Rows are points. A path goes straight from each point to the next, and from the last back to the first. The post is the endless flat space through its rows: a point in 2 columns, a line in 3, a plane in 4, and so on, so that a path can go around it. How many times does the path go around the post? Going back the other way cancels.
In the rows, 128 means zero.

Post, 2 rows:
[[ 99 108 132]
 [154 149 106]]
Path, 16 rows:
[[156 131 112]
 [162 126 151]
 [ 88 135 154]
 [ 86 165 142]
 [150 162 159]
 [185 146 122]
 [149 122 130]
 [133 160 142]
 [117 174 112]
 [ 85 142  83]
 [ 80 153 112]
 [115 179 133]
 [136 128 131]
 [103  92 142]
 [168 135  95]
 [131 101  74]]
Times around: 0

Post:
[[116  93 157 134 131 137]
 [108 141 140 154 139 145]
 [141 127 176 100 111 134]
 [141 127  97  59  84 114]
 [173 158 122 120 124 120]]
Path:
[[131 168 183 132 120 162]
 [120 179 135  94  88 141]
 [137 138 165 116 106 149]
 [156  92 149  56  71 113]
 [102 124 190 101 104 107]
 [141  95 184 101 138 108]
 [144 100 115 113 143 139]
 [163  60  87 105 119 145]
 [189 133 122 123  99 141]
 [145  99 124 112 110 107]
 [119 132 104 112 118  90]
 [109 120 161 116 154 122]
 [132  89 168  83 113 116]
 [143  66 163 139 132  93]
 [122 149 101 127 109 125]
 [119  85 162 112  76 147]
 [177 125 168  92  88  91]
 [104 117 179 122 124 114]
 [143 138 134 106 143 115]
 [121 145 140 132 142 153]]
Times around: 2

Post (7 x 8):
[[132 184 118  94  78 123 126 121]
 [115 123 109 153 147 150 122  88]
 [ 93 142 109 153 132 149 116 136]
 [103 135  87 135 122 180 105 111]
 [177 118  85 163 145 151 161 110]
 [110 125 136 142 134 168 109 121]
 [128  98 163  92 146  68  93 157]]
Path:
[[153 149 107  95 104 167 132 150]
 [155  86 110 117 143  82 139 115]
 [111 162 122 161 112 122 166 140]
 [109 137 143 131 141 135 125 172]
 [ 96 138 105  92 142 168  71 142]
 [ 75 163 136 140 114 186  76  76]
 [115 153  56 175 115 139 130 131]
 [138 102  76 143 126 122 133 158]
 [ 93  91 111 133 158 128 135 110]
 [ 88 175  95 143 126 113 137 137]
 [136 128 154 137 182 137 117  84]
 [123 131 104 155 157 157 138 142]
 [ 96  78 137 118 177 108 125 154]
 [143  97 165 118  98 138 128 108]
 [129 133  71 163 110 134 125  88]
 [162 137 130 131 132 137  96 132]
 [ 70 157 106 146 140 165  99 157]
 [108 204 102 145 101 181 163 149]
 [119 112  82 135 142 176 142 116]
 [128 138 168 115 130 164 121 121]
 [129 152  91 135 161 175 113 118]
 [141 150 131 125 107  85 104 147]
 [101  95 150 140 127 118  82 144]
 [115 113 111 161 110 148 119  96]
 [170 128 179  96  74 161  90  63]
 [107 163  89 134 117 152 113 103]
 [117 134 111 123 147 192  92 149]]
Times around: 0
